Each row of a before or after table is a point. The points were changed in one or more steps. Then noise was added and the rows were shuffled. The steps act on how far a point lies along the listed directions, d1 being the first. Write out the steps. A step turns or swaps two directions, mirrors them in a line or flattens them onto one, adds a multiple of one to another, or multiplies one. Angles are multiples of 10 degrees, from the lower direction toward the higher: turns from -170 to 170, lines from 10 to 170 but not 90. Use the fewest steps. Two steps may share a direction if one is a turn and the other turns, adds or multiplies; they go together, in the order done. Otherwise the lowest direction goes first.

Directions:
(1): 15 -48 -39
(2): -55 8 -31
(3): -28 -41 39
Before:
-7 -35 52
-19 79 -34
-11 -52 51
13 -26 22
0 51 -13
8 63 43
7 30 -39
27 -35 21
-7 -42 -3
-20 76 39
-15 29 1
-5 -30 -10
2 85 17
-22 45 -48
After, 14 rows:
62 35 52
-60 9 -42
12 40 75
0 -12 -30
45 -10 23
-33 -12 -13
-19 38 64
-7 -13 -40
-37 -27 -13
29 16 40
-57 12 -22
13 24 19
-4 63 60
65 15 18
Steps: turn d2 and d3 by -110 degrees

Directions:
(1): -76 23 28 -3 20 24
(2): 40 34 2 -29 50 45
Before:
-56 28 34 16 4 -13
-14 0 19 8 -7 13
22 1 -17 -8 8 4
13 5 -17 45 -2 -10
-31 52 27 -20 32 26
35 -2 -15 -1 -38 -21
80 -23 -37 -1 -33 -7
-48 25 21 -3 6 -3
-69 1 12 4 5 3
-9 21 17 -4 34 49
121 -54 -57 27 -29 -37
13 -13 3 -3 -5 9
26 15 5 -23 14 36
-47 -11 22 12 1 -5
After (14 x 6):
-28 20 15 -16 9 36
-31 -3 3 15 -31 -37
-32 -31 -9 22 -36 -38
-2 16 -3 -15 18 20
8 -4 6 -3 3 13
-21 -3 10 31 -34 -54
-7 -30 8 18 -20 -33
-3 -8 10 13 -21 0
47 26 -4 -22 -4 13
114 24 -23 -27 78 60
27 12 -14 43 13 4
-71 21 23 4 -17 -20
59 27 -12 -31 24 58
-55 0 20 15 -1 20
Steps: turn d1 and d2 by -70 degrees

Directions:
(1): -30 -11 71 -49 10 30 28 -19
(2): -12 27 26 21 6 53 -74 22
(3): 3 60 18 -40 -44 -51 -24 -7
(4): 20 74 -7 7 26 30 53 20
(5): -29 5 -64 -47 -30 48 -3 -18
Before, 11 rows:
-27 -35 -11 -41 -6 51 22 -27
-15 5 27 -21 0 12 51 -21
5 106 3 2 -10 5 10 22
14 -8 -5 32 7 -13 -17 14
3 66 -47 29 1 78 -35 39
-67 43 -38 -11 -55 79 -65 -1
29 95 -32 39 1 54 -46 37
3 27 -75 -5 21 56 34 -28
-17 -26 -5 26 2 42 -49 19
-18 -7 19 19 31 47 -36 -11
-2 58 -84 -18 -20 18 13 5
After:
35 46 -3 -3 21 -50 72 -30
36 21 55 46 53 -1 70 35
0 -65 38 82 38 -40 81 5
29 -19 -20 7 -20 -71 13 -11
1 27 -30 45 38 58 52 28
6 -18 63 22 12 -28 -6 17
-11 12 36 -11 3 17 -12 5
6 9 -6 -12 31 -1 103 -3
34 30 55 48 70 45 62 26
10 14 -52 18 -26 -22 -6 -4
14 1 33 42 25 -32 -31 -5
Steps: mirror d1 and d4 in the line at 100 degrees; turn d2 and d5 by 70 degrees; turn d3 and d5 by 150 degrees
